Every row gives one point. To make a cloud, some directions were put in groups of two or more. Within a group, all points are equally far from the middle, so they leave a hole (a ring in 2 directions, a hollow ball in 3). The other directions are filled evenly. Then the cloud was stretched, turned, moved and blurred a little. How many holes are there, and how many directions does each take, smallest first?

Cloud:
[[-61 -15]
 [ 32  22]
 [-32  18]
 [-22  20]
 [ 47  49]
 [ 56  19]
 [-25 -31]
 [ 19   4]
 [-31 -17]
 [ 29   9]
 [ 36  38]
 [-25  82]
 [-58  -9]]
Holes: 0

Cloud (20 x 3):
[[-42 -13  69]
 [-63  13 -26]
 [ 26  19 -13]
 [-56 -17  21]
 [-27 -56 -29]
 [ 40 -26  -4]
 [-28 -60  59]
 [ 35   7  -9]
 [ 29  19  23]
 [-23  17  61]
 [-66   2 -22]
 [ 21 -22 -66]
 [-44  33 -26]
 [-36  28   3]
 [  7  34 -53]
 [-57 -40 -52]
 [-25  34  -3]
 [ -6  36  -7]
 [-56 -34  -8]
 [ 30 -47  -1]]
Holes: 1 (2)

Cloud (27 x 4):
[[-10   5 -44  34]
 [ 31 -78  33 -14]
 [ 35 -19 -37 -34]
 [ 14 -46  36 -22]
 [ 33  20 -35  27]
 [-44  18 -12  35]
 [ 60   9 -36  49]
 [ -3 -45  -4  50]
 [  8 -58  -8 -42]
 [ 66  28 -49   4]
 [ 53 -58 -11  30]
 [ 34   3  27  40]
 [-15  51 -27  10]
 [ -3 -16   5  60]
 [-53 -48 -58 -22]
 [ 47  32 -10 -12]
 [-42  29 -15 -26]
 [-17 -38 -14  62]
 [  4 -38 -19  37]
 [ 23  -8 -25  64]
 [ 57 -30   9  23]
 [ 29 -51 -47 -16]
 [ 38 -65  31 -35]
 [ -2  36  48 -30]
 [ 25 -55 -55  11]
 [ 41 -41 -60  18]
 [ -4  39   5  16]]
Holes: 0

Cloud, 26 rows:
[[ 34  69  39  -1]
 [ 34 -11 -14  16]
 [ 37  52  -5 -28]
 [ 18 -13  67  55]
 [-20  17  62   9]
 [  3 -51  -7 -13]
 [-73  17 -14 -53]
 [ 70 -14  47  49]
 [ 41   7  34 -10]
 [-31  72   3  -7]
 [-19  24 -40  -4]
 [  1  87  27 -46]
 [ 35  48 -23 -23]
 [-32  23  65  57]
 [ 11 -34  12 -58]
 [ -8  16   3  24]
 [-51  -7 -10  48]
 [-33  32  75   1]
 [-22  54 -34 -51]
 [-19  17  19 -17]
 [ 33 -32  27  33]
 [  3  10 -22  50]
 [ 37  32   5 -42]
 [ 52  55   7 -22]
 [ -6  36 -10   8]
 [ 16  18  39 -44]]
Holes: 0

Cloud (50 x 6):
[[ 12  45 -28  74 -21 -35]
 [  5  47 -14  -3  47  12]
 [-28 -40 -80  -5   2  25]
 [ 42  -5 -55   8 -54  51]
 [-38  15  44 -35 -39  29]
 [-64  -6   0  27 -14  15]
 [ 14  19   8  19  78   9]
 [ 21  63 -52  -2 -14  19]
 [ -3  37 -23  30 -18 -32]
 [ 19  42  43  25  40  -5]
 [-26  30  -5  28 -69  45]
 [ 22  91  10  26 -41  42]
 [-24  11  -3 -29 -44  46]
 [-14  52 -38 -13 -19  20]
 [-81  13 -22   8   9  75]
 [-18  11 -76  12  18 -53]
 [ 44 -75  26  -9  27 -12]
 [-14 -34 -63 -14  41   0]
 [-21  22 -36  -4 -52  -7]
 [ 21  35 -45 -32 -75 -31]
 [ 30  15  54 -36   2  39]
 [  7  -5 -13  11 -38  31]
 [ 33  -1  36   3 -49  35]
 [ 29 -30 -52 -18 -28  47]
 [ 47   4   6 -68 -35 -14]
 [-11 -29 -17 -28 -64  33]
 [ 34  27  -7   1 -16  16]
 [-19  24 -39 -20  -3  41]
 [-18 -27 -43  18 -25  65]
 [ -7 -21  43 -46 -10  56]
 [  9 -27   8  41  68  14]
 [  1  45  -4 -28   4  10]
 [ 20 -65  63   2  -6  87]
 [ 10  -7  16  -9  -7  47]
 [-33  24 -37 -43  15   0]
 [ 12   0 -14 -49  33  60]
 [-19  30  23 -94  22 -16]
 [ 41 -17  56  17  64  -1]
 [ 11 -33 -28 -49  31 -23]
 [  0 -92 -57   9 -13  13]
 [  1 -35   6 -68 -28  -3]
 [ 22 -50  54   6  44  19]
 [ 68 -17 -11 -57   2  53]
 [-13 -89 -24  -1   2   6]
 [ -3 -26 -44  45  41  31]
 [ -7  30 -15   3 -37 -10]
 [-14 -31  28 -28  15  95]
 [-15  24 -10  52 -23 -44]
 [-34  -5  54 -56  32  31]
 [-12 -12 -49  32 -74  24]]
Holes: 0
